Each row of a before or after table is a point. The points were changed in one or more steps. Then noise was added and the rows were shuffled. The steps act on columns, c1 being the first. Name the steps. A step turns or swaps two columns, mirrors them in a line or flattens them onto one, adds a multiple of one to another, or multiplies or shifts one. Angles are multiples of 10 degrees, from the lower column toward the higher: turns from -170 to 170, lines from 10 to 170 but not 90. Use the fewest steps. Two steps may share a column if one is a turn and the other turns, adds or multiplies; they go together, in the order done. Otherwise the lowest column goes first.
(in the rows, 128 means zero)

Before:
[[146 128]
 [103 104]
 [157 183]
 [107 122]
 [164 164]
 [148 146]
 [155 136]
 [166 184]
 [104 139]
 [146 117]
 [ 89 121]
 [135 101]
 [169 151]
 [ 86 145]]
After (14 x 2):
[[ 84 108]
 [ 81 119]
 [ 97 131]
 [161  96]
 [116 148]
 [145 112]
 [ 73  88]
 [129 155]
 [ 82  88]
 [167 122]
 [111 134]
 [105 120]
 [161 142]
 [148 128]]
Steps: turn c1 and c2 by 160 degrees

Before (11 x 4):
[[135 116 142 166]
 [147 172 126 149]
 [158  76  91  83]
 [129 133 134 114]
 [146 102 111 153]
 [161 106 113 194]
 [137  62 121 141]
 [ 92 137 160 127]
 [155 119 142 135]
 [135 106 110 120]
 [155 191 154  88]]
After (11 x 4):
[[127 126 134 116]
 [161 155 159 128]
 [102 128 144 136]
 [100 135 112 153]
 [112 130 111 117]
 [141  78 152  88]
 [ 90 124 116 196]
 [ 88 179 119 146]
 [ 77 141  89  85]
 [135  78 133 151]
 [114 143 141 170]]
Steps: turn c1 and c2 by -150 degrees; add 0.5 times c3 to c2

Before (13 x 6):
[[156 115 148 117 130 172]
 [130 120 133 116 139 150]
 [145 113 122 167 133 167]
 [165 229 142 136 139 175]
 [ 91 122 138 119 134 168]
 [101 100 152 170 139 172]
 [ 91 109 111 127 138  45]
 [ 45 100 149 160 128 144]
 [155 104 128 119  95  88]
 [173 106 151 144 143 140]
 [149  99 153 122 124  86]
 [150 114 100 139 104 166]
 [156 134 122 117 144 146]]
After:
[[163 151 125 136 105 103]
 [143 126  88 119  89 107]
 [102 160 171 138 127 188]
 [140 161 147 100 149 151]
 [145 114 111 148 129 120]
 [131 129 117 144 132 110]
 [112 151  97 123  79  81]
 [144 171 165 125 134 138]
 [148 135  99 133 141  82]
 [103 120 105 137 134  96]
 [ 76 156 126 118  92 102]
 [159  24 134 133 118  85]
 [142 127  79 102 128 125]]
Steps: multiply c1 by 0.7; turn c3 and c6 by -130 degrees; turn c2 and c3 by 160 degrees; turn c4 and c5 by -110 degrees

Before:
[[136 136 100  99 133 138 148 154 166]
 [137  48 152  91 168 120  76 145 134]
 [132 158 111 119 106  81 123 145  80]
 [140 180 123 141 107  94 126 139 143]
 [117 148 155 126  98  86 156 159 112]
 [157 139 106 128 160 124 174 122 168]
 [154 111  90 153 125 132 175 148 183]
 [125 165 124 147 139 107 134 169 112]
 [168 144 106 127 130 176 148 122 151]
 [ 98  74 131 107 155 131  96 120 134]]
After (10 x 9):
[[142 155 110 115  96  83 133 177 184]
 [121  50 121  90 109 120  68 172  94]
 [102 150 167 124 131  85 140 188 167]
 [141 188 125 144 158  92 126 166 132]
 [167 137 129 127 148 127 176 152  70]
 [149 140 113  97 162 138 159 184  91]
 [125 166 129 146 104 108 132 201 128]
 [171 108 118 157 186 130 186 178  85]
 [180 143 117 130 150 174 156 155 104]
 [ 96  75 114 107 114 130  98 152 101]]
Steps: add -0.5 times c3 to c1; turn c3 and c7 by -30 degrees; multiply c9 by 1.3; turn c5 and c9 by -130 degrees; shift c8 by 30
